Every row gives one point. Any point is a mix of the corners, with weights that add up to 1. It lies inside the corners' shape when no weight is negative. Is each point inside? If not, which corners have a negative weight?
(in the rows, 128 means zero)

Corners:
(1): [ 82 140 197]
(2): [147 186 112]
(3): [ 81 145 133]
(4): [131  73  79]
Points:
[122  93  94] => inside
[ 87 144 132] => inside
[102 165 149] => outside (4)
[ 94 184 170] => outside (4)
[113 108 105] => inside
[ 72 126 162] => outside (2)
[ 88 139 136] => inside
[ 73 117 166] => outside (2)

Corners:
(1): [ 75 114 118  85  93  98]
(2): [165 142 169 107  57 110]
(3): [105 157  74  96  56  92]
(4): [197 124 131 124 104 188]
(5): [111 160  99 113 171 130]
(6): [ 87 153 198 175 150 160]
(7): [136 117  71 216 204 142]
Points:
[ 90 142 154 132 142 122] => outside (3, 4)
[122 143  97 145 167 134] => inside
[113 150 109 115 148 127] => inside
[112 134  96 153 169 147] => outside (2)

Corners:
(1): [ 83 188  58 122 142  63 190 100 153]
(2): [136  73 185  53  95 186  57 179 132]
(3): [170 117  91 113  99 127 153  83 112]
(4): [139 110 158 151 127  72 148 103 126]
(5): [151 148 137 125 152 156 113 170  88]
(6): [ 81 198  66 204 134 104 204  52 197]
(7): [104  83 113 131 112 144 151 147  83]
(8): [ 99  67 142  66 213 152 183 122 223]
(9): [ 70 158 115 133 186  92 185  22 144]
(10): [101 116  44 169 155  87 105 113 131]
Points:
[133 111 138 101 127 149 111 143 125] => inside
[119 120 129 120 123 139 149 121 127] => outside (10)
[105 117 115 126 175 110 163 121 133] => outside (2, 3, 6)
[106 118 103 128 137 147 141 111 127] => outside (1, 4)
[ 88 153  79 150 168 109 141  94 166] => outside (3, 4, 7)
[144  76 147  75 130 151 108 179 126] => outside (6, 9)
[119 129 131 116 138 137 129 121 130] => inside
[135 110 109 117 127 129 134 141 134] => outside (9)
[ 97 135 185 123 177 153 155 104 141] => outside (1, 3, 10)

Corners:
(1): [150  33  81 171 131 121  98 114  91 170 158 123]
(2): [169 140 182 113 130 127 196 207 105 137 115 133]
(3): [187  93 107 106 146 106  97 184 111 102 188  92]
(4): [194 122 138  89  88 155 131 118 143 151 157 155]
(5): [116  86 177  98 114 197 144 136 107 104  69 211]
(6): [ 95  93 116 151 143 116 146 106 134  71 125 166]
(7): [ 91  96 162 125  77 196 165  95 211 159  95 142]
(8): [164 142 126 182  35 246 143 144 113  94 177 124]
(9): [194 124 101 133 144 140  89 103 113  85 130  85]
(10): [ 89  98 145 144  82 118  89 107  82  98 111 153]
(11): [151 147  97 112 208 135  47 105  62 197 173 103]
(12): [176  93 105 193 194 101  48 134 168 104 154 126]
(13): [156 145  66  85 124 122  84 162 169 143  86 140]
Points:
[145 118 107 126 128 135 111 138 139 118 122 139] => inside
[146  99 122 136 121 133 126 131 141  94 129 142] => outside (11)
[165 123 120 120  99 158 118 133 134 130 140 141] => inside
[114  86 145 176 122 160 125 102 105 120 121 144] => outside (3, 4, 13)

Corners:
(1): [156 213 100  98 153 131 137 102 135 153 146 151 149 114 135 153 123 122]
(2): [123 111 118 134 157 117 136 105 130 146 126 166 124 122 143 134 159 120]
(3): [129 108 103 137 136 123 113 117  83 155 147 122 115 124 130 140 105 124]
(4): [118 128  97 102 132 108 108 197 106 144 146 150 137 121 130 113 123 136]
(5): [134 112  98 132 131 139 123 107 136 141 145 115 129 128 129 136 162 139]
(6): [120 141  95 130 132 106 106 119 114 146 134 151  87 116 143 149 152 142]
(7): [115 116 107 120 123 102 100 146 133 136  89 152 144 163 113 133 162 116]
(8): [156 121 194 121 133 111 122 102 144 152 148 129 110 121 129 128 159 114]
(9): [142 117 111 136 175  95 136 108 119  96 137  92 141 108 111 111 144 134]
(10): [116 116 115 126 131 118 138 143 131 140 154 157 133 217 143 113 115 119]
(11): [151 129 190 120 175 125 103 161 119 117 150 115 146 141 127 119 139 147]
(12): [119 123 114 109 119 121 101 115 146 139 139 100 133 110   7 143 110 143]
(13): [121 113 104 129 123 115 116 138 114  62 112 164 145 130 141 109 168 118]
(14): [129 114  98 128 120 103  92 101 141 142 145 154 135 137 114 126 153 151]
(15): [136 110  97 100 132 134 102  96 136 148 121 147 106 113 138 112 143 123]
(16): [116 174  96 133 134 130 101 101 145 150 133 142 131 110 143 122 135 124]
(17): [119 138 106 124 123 110 136 106 118 132 117 148 135 139 126 115 165 153]
(18): [109 117 100 107 117 116 133 107 142 137 125 146 137 147 147 141 124 128]
(19): [151 120 100 131 118 131 139 121 146 145 110 146 119 121 121 135 113 129]
Points:
[123 108 115 123 118 120 114 123 127 141 121 146 128 131 124 125 144 135] => outside (1, 6, 9, 10)
[132 176 158 101 147 113  75 152 103 152 138 171 130 117 123 124 158 136] => outside (5, 9, 10, 18, 19)
[127 145 114 109 127 119 130 126 141 125 125 135 139 143 126 123 143 133] => outside (2, 3, 14)
[134 127 107 125 135 117 119 119 124 132 121 145 128 113 138 130 149 131] => outside (10, 12)

Corners:
(1): [145 136 138 158 138 132 141 153 161 125 138 173 112 186 124 138 134 121
  78  82]
(2): [ 89 146 153 117 140  88 124 216 145  96 149 159 149 127 161 114 113 102
 109 136]
(3): [120  80 162 126 140 138  98 125 179 139 148 181 120 107 127 165 200  88
 157 110]
(4): [108 135 146 103 149  96 150 117 159 114 131  50 100 154 143 128 158 108
 150 169]
(5): [107 142 105 115 125  94 137 154  55 107 127 147 131 151 168 157 100 121
 104 148]
(6): [139 120  85 177 115 126 152 127 162 127 147 159 124 104 141 121 122 137
  80 176]
(7): [249 140 154 127 143 118 143 186 144 162  79 118 111 115 104 147 101 141
 108  39]
(8): [107 127 110 123 111  96 155 155 131 118 127 151 116 124  95 152 152 104
 155 128]
(9): [146 128 160 203 131 124  88 145 100  98 110 171 115 122 144 165 145 137
 111 112]
(10): [115 145  26 111 119 126 153 140  75  99 114  61 107 111 152 107 121 135
 138 158]
(11): [104 163 135 176 150 103 151  95 118 134   9 111 103 118 143 146 128 150
 145 147]
(12): [ 89 140 143 168 150 140  83 124 151 190 136  92 131 125 135 130 140  93
 153 167]
(13): [119 131 126 136 110 142  93 133  98 127 121 153 130 126 111 129 113 172
 130 160]
(14): [141  62  84 207 116 126 152 119 166 122 125 166 139 115 124 135 114 171
 116 122]
(15): [133 107 149 137  77 136 148 127 157 133 108 127 101 112 111 126 134  99
 136  91]
(16): [110 135 134 131 130  82 139 114 152 163  95  66 233 116 119 136 131 196
 115 157]
(17): [138 141  77 145  78  99  50 137 133 132  95 151 141 142 120 135 133 132
 123 162]
(18): [ 95 107 120 156 142  99 135 128 155 121 135 146 135 118 112 122  92 132
  68 141]
(19): [123 133 131 132 133 132 139 135 174  97 136 135 116 105 130 153 116 112
 147 108]
(20): [116  87 158 128 125 138 141 171 165 105 137 154 168 113 111 163 133 101
 114 147]
(21): [102 124 156 145 130 127  98 237 161 128 157 160 105 115 152 175 130 107
  93 115]
Points:
[ 91 122 127 141 131 115 140 145 138 114 136 135 126 124 135 143 135 119
 124 145] => outside (7, 17)
[141 127 142 126 127 107 117 168 148 108 144 132 136 131 148 147 136 110
 100 116] => outside (8, 11, 12, 13, 14)
[130 128 119 171 143 114 100 150 166 133 112 142 154 116 135 138 123 145
  98 139] => outside (4, 5, 8, 13, 15)
[121 133 121 144 122 116 132 155 135 123 118 126 124 126 134 139 121 128
 115 133] => outside (3)
[133 117 136 134 131 121 123 144 149 131 125 143 123 119 125 146 146 116
 133 119] => inside

Corners:
(1): [128 139 125 110 110 106 136 152 133 115 132 102 141 129 134 178 175 125
 117 131]
(2): [ 72 121  32 124 124 112 136 107 138  56 183 106 127 152 132 133 133  97
 135 172]
(3): [126 120 147 150 170 137 138 146 112 103 127 105 100 134 169 127 136 114
 145 115]
(4): [145 116 138 155 134 119 134 154 115 122 154 108 132 148 162 125  99 133
 107 126]
(5): [142 145 147 121 129  88 140 109  98 134 148  99 118 129 160 111 102 112
 118 146]
(6): [142 124 154 142 110 128  89 158 108 112 126 155 141 114 142 107 131 137
 155 153]
(7): [123  88 154 117 135 133 120 153 117 137 137  95 107 132 135 126 110  94
 126 125]
(8): [134 122 131 113 146 109 128 152  97 118 124 128  98 169 133 123  91 121
 123 117]
(9): [133 140 125 101 119 127 120 138 104 109 125 111  93 127 140 109 131 186
  68 105]
(10): [143 108  83 130 132 124 123 132 230 133 116 153 118 159  49 120 123 115
 135 123]
(11): [155 136 117 131 127 119 132  91 138 111 160 105 141 143  86 144  92 117
 146 133]
(12): [157 145 151 120 105 116 118  93 105 115 119 141 114 144 153 109  96  96
  95 108]
(13): [122 134 101 106 136 141 112 168 106 140 170 233  91 118 123  98  84  95
 133 127]
(14): [122 126   7 101 117 131 102 141 134 109 116 108 118 131 112 166 144 160
 140 144]
(15): [105 123 157 112 129 146 133 139 103 137 137 169  84 130 165 140 132 180
 150 103]
(16): [133 144  99 176 123 144  92 148 175 140 125 130 123 162  69 117 105 146
 150 134]
(17): [119 133 141 116 144 120 112  97 118 126 129  93 181 141 146 117 127 107
 139 132]
(18): [ 92 144 114 119 160 139 113 124 192  80 144 113 105 157 146 150 103 139
 146 151]
(19): [146 137 129 111 124 131 125 150 158 121 135  93 134 167 125 107 118 101
 156 121]
(20): [164 138 123 121 134 114  68  63 158 129 155 167 117 159  92 110 109 108
 133 111]
(21): [133 118 146 114 131 145 133 145 114 140 137 104 138 142 152 147 156 105
 136 170]
Points:
[130 131 126 121 133 125 114 121 136 118 141 128 117 143 131 128 117 128
 131 128] => inside
[152 135 227 127 149 127 135 117 115 165 159 124 129 167 155 126  75  88
 145 105] => outside (2, 3, 6, 9, 10, 14)
[137 124 131 130 138 128 117 143 133 129 141 158  98 138 129 133 102 113
 142 131] => outside (2, 9, 17, 19)
[131 128 141 144 141 132 122 108 140 126 150 133 119 146 131 105  94 114
 122 125] => outside (1, 6, 8, 14, 19)
[134 129 114 130 128 128 117 140 137 121 135 120 122 146 124 125 117 131
 131 129] => inside

Corners:
(1): [142 132 128  95 161 181 145  93 151 113 141  72  82 111 108 137 162 154
  68 129]
(2): [155 180 151 145 168  70  61 143 144 109  99 181 203  99  86 166 129 181
 159 112]
(3): [167  94 161 185 134 186 171 148 171 149 237 167 107 182 136  93 144  54
 118 106]
(4): [130 132 145 111 101 156 143 183 140 118 154 111 160 166 103  62 131 109
  52 157]
(5): [116 113 149 109 111 123 138 135 152  97  83 159 121 107  93 162 151 157
 153 117]
(6): [152  36 160 111 123 139  88 158  64 198 103 146 115 126 107 200  72 163
 106 153]
(7): [ 97 249 125 126 125 142 158  85  99 114 117  30 116 106 122  67 116 165
 118  96]
(8): [119 210 113 140 140 153 132  93 137 125 152 118  76 131 144 132 157 120
 120 159]
(9): [143 106  60 124 120 134 104 121 135 120 157  94  79  75 153 105  79 162
 139 161]
(10): [ 88 122  76  90 164  78  86 229 123 144 111  88 148  45  54 144 179 112
 168  73]
(11): [120  73 148 141 121 202 105 205  94 151 108  77 112 153 119 150 113 195
 169 162]
(12): [134 142 147 126 116 108 126 126 100 101 101 135 193  87 136 119 227 170
 227  91]
(13): [136 118 173 160 133 216 176 147 133  82 116  96 104 104 152 136 209 171
 108 118]
(14): [ 96 170  68 145 136 146 138  56 118 112 130 185 117 106 112 139 157 157
 101  95]
(15): [144  90 142 135  91 155 135  80  92 152  61  60 131 105  76  88  92 107
 108 154]
(16): [131 110 123 137 141 104 160 116 116  92 125 122  93 126 102 193  82 189
 117 141]
(17): [112 102  64 129 140  55 168 127 175 195 161 161  63  45  38 150 118 178
 142 143]
(18): [ 97 120  91 136  76 133 152 134 140 154 144 112 159 111 151 170 122 156
 141 199]
(19): [175 173 138  95 176 141 132 162 141  85  89 177 146 164  68 115 194 131
 119  49]
(20): [100 132 174 127 147 114 195  97 139  93 137 185 137  26 143 119 135 182
 183 118]
(21): [154  92 191 166 153 108  94 186 133 151  50 138 140 182 117  91  88  97
 136 153]
Points:
[145 131 159 133 141 147 127 138 114 123 134 112 127 130 126 106 120 126
 134 126] => outside (5, 13, 14, 17, 18)
[127 130 124 127 135 135 134 136 134 122 129 132 121 111 115 136 139 151
 130 127] => outside (15)
[130 125 134 131 128 145 127 144 126 134 128 123 130 118 113 122 136 145
 132 130] => outside (16)
[131  88 127 133 117 163 123 159 115 144 117 106 117 136 111 141 133 147
 136 148] => outside (2, 7, 20)
[134 132 121 125 136 142 115 151 127 134 121 110 123 120  97 112 144 132
 122 118] => outside (16, 18, 20)
[126 133 132 126 129 140 132 125 119 129 119 121 121 113 113 135 134 153
 128 124] => inside
[134 132 152 129 135 151 117 150 127 142 120 139 143 150 106 124 124 113
 107 126] => outside (9, 12, 13, 16, 17)

Corners:
(1): [ 91  94  65 105 127  77 109  91  94 109 130  30 133 106 107 122 111 142
 118 152]
(2): [103 115 125 105 124  81 137 139 112 115 121  71  92  72 131 173 114 176
 127 100]
(3): [158  51 138  54  55 138 109 199 144 150 122  95 116 115 205 165 152 176
 161 128]
(4): [165 131 212 216 118 146  77 132 108 139 214 201 129  91 128 172 232 154
 144 168]
(5): [102  92 144 215 184 204 156 126 119 120 183 135 145 146 176 159 167 159
 177  81]
(6): [103 114 132 148  68 137 168  44 118  52 183 145 177 123 137 107  84 109
 104  98]
(7): [106  98 165  31 147 103 109 103 159 138 132  90 120 127 100 115  76 200
 143 141]
(8): [217  74 198 209 123  78  83 149 174 142 165 195 135 113 160 138 216 140
 123 111]
(9): [160 189 151 120 173 123 111  80  90 106 117 111 171 178 116 114 117 108
 139  81]
(10): [ 86  82 168 101  85  76 135 112  77 130  74  75 101 171 118 115  86 174
 179 104]
(11): [151 128 222 194 129 104  42 209 158 165 154 143 159  98 163 158 117  89
 115 164]
(12): [141 146 210 175 179 158 102 145 129 127 101 168 142  81 167 109 185 126
 152 187]
(13): [134 107 143 139 153 176 159 129  81  54 124 169 173 180 119 138 127 147
  91 122]
(14): [137  86 121 152  96 150 105 168 139 184  74 113  86 107 177 163  86 244
 136 148]
(15): [104 132 109 130 110 186 127 128 130  89 111 163  95 181  59  84 130 109
 152  57]
(16): [ 93 115 107 114 156 113 114  89 104  58 123 186  96 119 113 110  64 103
 158  97]
(17): [155  74 148 156 115 126 109 168 177 172 114 146 165 104 156 206 195 164
 164 168]
(18): [ 59 147 118 128 123 115 168  91 140 117 150  98 123 180 150 106 119 132
 114 137]
(19): [157  60 168 153  95 136  55 151 171 107 116 117  91 133 175 212 181 168
 137 129]
(20): [114  73 141  96 164 132 161  96  64 153  93 123  97 134 104 135 107 115
 114 118]
(21): [ 66 124 121 123 125 155 114  91 105  96 157 182 183 152 142 106 134 135
 127  59]
Points:
[119 105 144 139 124 128 116 133 108 122 121 125 116 134 140 135 135 145
 139 115] => outside (6, 7, 17)
[124 102 140 133 120 140 127 124 120 112 128 137 131 134 135 136 127 144
 133 117] => inside
[127 104 148 134 129 121 120 128 123 123 126 119 122 127 138 143 129 148
 134 127] => outside (21)
[100 104 156 146 127 133 122 137 104  80 178 152 144 100 126 102 134 134
 151  91] => outside (9, 14, 17, 18, 19, 20)

Corners:
(1): [206  54  69 119  78 125  89  90 116 176 204 131 127 157 154 150 107 103
 171  49]
(2): [219 119  57  87 108  89  90 131 150 109 166 106 154 138 130 125 106 191
  84 138]
(3): [212  92 133  66  81 121 105 106 118 131 130 164 135 136 133  53 210  86
 156  87]
(4): [184  70  87 114 107 111 154 175 120 125  71 130 163  83 143 104 136  75
 162 135]
(5): [109 222 200 141  74 220  55 152 117 173 193 120 164 155 138 211 118 180
 121 145]
(6): [188 129  89 102 135 117 188 196  84 101  89 156  97 148 126  98  83  69
  71 178]
(7): [183 156  85 144  77 148 150 133 106 118 189 176 137 136 164 106 186  79
 122  75]
(8): [227 192  96  96 153 141  78 168 140 191  56 130 106  73  93  93 142 148
 147 202]
(9): [133  98  94 121 120 140  81 123 181 144 189 107 122 137 171 146 110  85
 137  55]
(10): [148  43  90 179 144  56 147 126 112  99 165  94 108 111 121 156 166  56
  87 133]
(11): [108 128 151  98 152 132 100 121  89 161 129 137 132  75 148 144  91 155
 190 146]
(12): [182 126  95 131 147 118 168 146  81 100  92 107 177 120 120 144 146  73
 163  87]
(13): [185 157 136 125 180  72 105 181  81 159 136 114 140 104 117 185  87 142
 131 193]
(14): [105  76  91  42  51 141 131 100 161 152 185 148 120 163 172 121 183 123
  86  63]
(15): [217 114 128  99 189 100 173 199  86 116  70 156 113  72 118 133  78 108
  79 170]
(16): [134  99 169 103  61  99 129 195 103 125 161 157  86  48  74 139 195  36
 167 158]
(17): [117 137 151 101 183  97 183 153 109 179  94 130 108 117 102  89  81 146
 139 162]
(18): [182 178 140 122 144 151 116 133 106 162 204 156 109 160 134 203 102 208
 147 160]
(19): [ 75 153 180  76  90 197 198 114 111 133  85 171 228 100  99  71 214  48
 170 127]
(20): [167 189 134 123 147 165 156 180  90 103 173  85 140  84 147 166 139 115
  89 154]
(21): [114  76  75  79 156 137 165 129 103 172 110 176 193 163  74  36 194 166
 208 125]
Points:
[164 122 126 114 115 117 124 145 113 136 140 127 136 102 130 135 143  94
 132 126] => outside (6, 18, 21)
[163 113 119 118 113 121 128 147 114 120 142 121 144 109 140 134 125  87
 128 115] => outside (8, 14, 18, 21)
[153 128 131 114  84 136 106 138 117 126 191 127 133 124 151 159 142 104
 120 121] => outside (8, 12, 15, 17, 21)
[157 141 123 115 128 136 126 144 112 142 150 131 133 124 126 139 138 125
 127 134] => outside (4)
[151 122 127 100 122 123 131 150 118 137 122 136 138 115 117 122 140 109
 135 140] => outside (1, 7, 20)
[169 112 102 114 142  97 114 152 118 147 137 120 127 121 122 148 102 141
 128 148] => outside (3, 7, 19, 20)
[162 136 140 103 143 131 120 161 120 148 105 138 133  85  98 107 150 129
 149 172] => outside (1, 6, 7, 12, 13, 14)
[155 123 116 110 126 127 135 151 110 139 135 135 138 113 121 130 133 115
 139 137] => outside (3)
[168 129 112 107 108 124 117 137 110 136 152 134 142 120 127 132 149 127
 137 136] => outside (9, 15, 17)

Corners:
(1): [ 99  93 135  92 111 132 120 153 133 112 129 116 144 130 116 145 134  54
 113 121]
(2): [104 132 104 131 101 139 125 112 133 130 125 119 120 129 125 109 120 142
  99 109]
(3): [108 129 149 110 132 145 123 126 155 130 146 149 105 116 148 106 151 119
 176 149]
(4): [113 122 111  98 121 120 138 107 125  73 131 112 128 135 141 117 152 103
 116  61]
(5): [130 118 101 113 111 144 127 149 139 144 151 129 173 123 118 109 103 133
 102 139]
(6): [108 103 107 109 122 132 125 140 143 116 132 130 143 133 143 185  76 125
  90 147]
(7): [166 110 166 152 113 118 119 143 156  43 130 126 117 124 143 128 142 134
 123 143]
(8): [123  90 101 119 150 126 120 129 249 146 103 128 116 131 143  96  85 115
  95 137]
(9): [148 120 126 100 109 117 123 140 133 127  93 121 118 114 141 127 142 133
 110 132]
(10): [129  93 115 133 118 113 127 102 153 142 127 101 175 143 122 119 121 121
 118 138]
(11): [102 229  98 159 160 128 124 134 121 131 140 127  99 131 162 132 137 149
 102 147]
(12): [118 129 101 116 114 128 166 149 130 128 126 125 107 116 121 118 149 127
 151 152]
(13): [130 159 102 119 100 124 129 122 128 128 155 109 112 115 152 102 151 118
 124 148]
(14): [104 107 105 128 114 163 117 127 120 124 123 100 152 129 158 123 146 140
 103 128]
(15): [141  89  99 127 125 161 116 142 131 147 152 100 118 120 117 121  90  98
 106 140]
(16): [117 111 114 104 110 189 123 141 121 141 130 105 144 164 116 168 139 130
 101 147]
(17): [ 98 182 107 104 166 118 124 117 148  99 130 105 104 127 136 111 144 137
  88 139]
(18): [109 126 105 113 116 120 114 142 123 141 134  93 117 151 138 101 134 140
 127 128]
(19): [107 129 139 107 111 140 153 124 165 120 125 103 163 132 142  98  70  94
 128 138]
(20): [103 125 161 104 128 130 175 134 135 132 134 120 112 153 147 159 153 105
  89 140]
(21): [100 143 111 113 131 147 133 116 128 120 131 137 115 161 138  96 138 112
 109 154]
Points:
[134 114  98 120 128 124 119 144 151 114 114 101 146 122 130 129 116 128
 106 130] => outside (2, 3, 13, 20, 21)
[118 133 117 120 127 131 127 132 142 119 129 122 123 130 142 131 125 125
 111 136] => inside
[112 124 114 119 121 140 131 126 145 124 134 116 130 137 134 121 125 118
 113 134] => outside (9)
[107 104 149 125 115 165 117 137 111 116 155 106 158 159 120 143 116 123
 101 158] => outside (4, 8, 9, 11, 12, 13)
[118 112 119 111 120 134 132 131 149 125 130 115 128 134 134 119 123 116
 113 135] => outside (11)

Corners:
(1): [ 82 166 153 211 153 195 204 181 132  42 106 139 177 119 105  73 167 202
 161  65]
(2): [ 86 155 140 201  83 107  91 183 169 170 130 131 176 134 119  90 104 135
 196  78]
(3): [133 120  46  64 104  84 120 110 144  94 144 131 139 104 144  86  66  59
 129 138]
(4): [115 202  91 168  91 170  88 135 171 101 135 161 104 205 143 170 110 112
 189 101]
(5): [100 158 151  98 170  79 122 153  88 217  79 101 148 149 249 132 153 139
 134 167]
(6): [176 114  65 133 169 122 118 163 142  84  82 141 110 140 186 105  88 123
 113 111]
(7): [149 148 122 146  92 123 129 158 115 122 163 117 173 130 147 149 107  82
 151  84]
(8): [120 187 132 149  83 153  95 129 185 123  81 158 149 118 179 140  89  73
  83 117]
(9): [181 158 116 140  83  91 102  57 185 175 136 157 126 197 168 205 188 104
 125  86]
(10): [120 182 184 150 152 151 181 175  79  84 145 183 155 164  83  76 125 126
  82 168]
(11): [ 82 167 141 146 113 101 180 134  88 148 127 142 118 166 104  80 101  80
 172  78]
(12): [173 109  73 179 136 109 151 119 103 110 132 183 166 117  85 191 124  73
  68 165]
(13): [166  98  98 189  78 154  85 152 121 116 179 117  88 109 164 143 182 162
 156 144]
(14): [ 92 125  99 160  73 162  99 135 129 124 197 221  94 149 146 156  95 123
 191 112]
(15): [103 189 157 173 133 119 198 190 131 194  80 134 181 170 215 102 145 155
 121 148]
(16): [ 67 137 148 126 144  98 120 180 198  55 159 146  67 172  44 193 151 141
  96  75]
(17): [153 113 161 170 155 108 203 102 106 101 170 123  95 141 105 177 128 177
 139 173]
(18): [125  98  87 117 135 185 204 118 124 187  86 147 173 193 113 114  89 161
 189 140]
(19): [118  85  74 114 163 168 139  87 174 116  92 113 161 196 153  92 111 107
  98 102]
(20): [105 168  96 149 123 105 113 126 136 156 163 137  97 145 119 142  87 129
  91  93]
(21): [123 116  74 117  85 106 114  81  71  91 118 152 106 179 144 143 148 156
  91 122]
Points:
[124 141 111 147 123 118 141 130 132 127 132 150 139 158 128 135 119 120
 134 115] => outside (8, 13)
[112 156 116 143 117 114 137 134 140 124 129 150 124 159 129 152 119 124
 140 105] => outside (10, 13, 19)
[128 121 116 183 117 172 157 142  99 102 132 158 152 131 113  95 101 142
 137 120] => outside (3, 4, 5, 9, 15, 16)
[119 139 108 146 116 119 134 132 139 122 131 139 124 152 134 141 123 120
 139 105] => outside (10)
[108 154 140 145 139 139 146 138 144 130 111 149 131 174 144 132 130 156
 122 126] => outside (3, 7, 11, 12, 13)
[139 135 105 147 109 142 139 125 148  99 132 159 130 158 129 146 129 116
 131 111] => outside (2, 5, 20)
[101 162 136 141 124 124 146 164 125 114 117 132 124 147 131 108 112 136
 136 111] => outside (9, 12, 14, 19)
[122 141 117 143 114 114 137 139 126 128 139 146 127 141 133 133 122 123
 131 118] => outside (4, 19)
[106 152 117 129 112 155 133 137 132 129 126 152 136 168 161 127 131 141
 134 117] => outside (2, 6, 11, 12, 17)
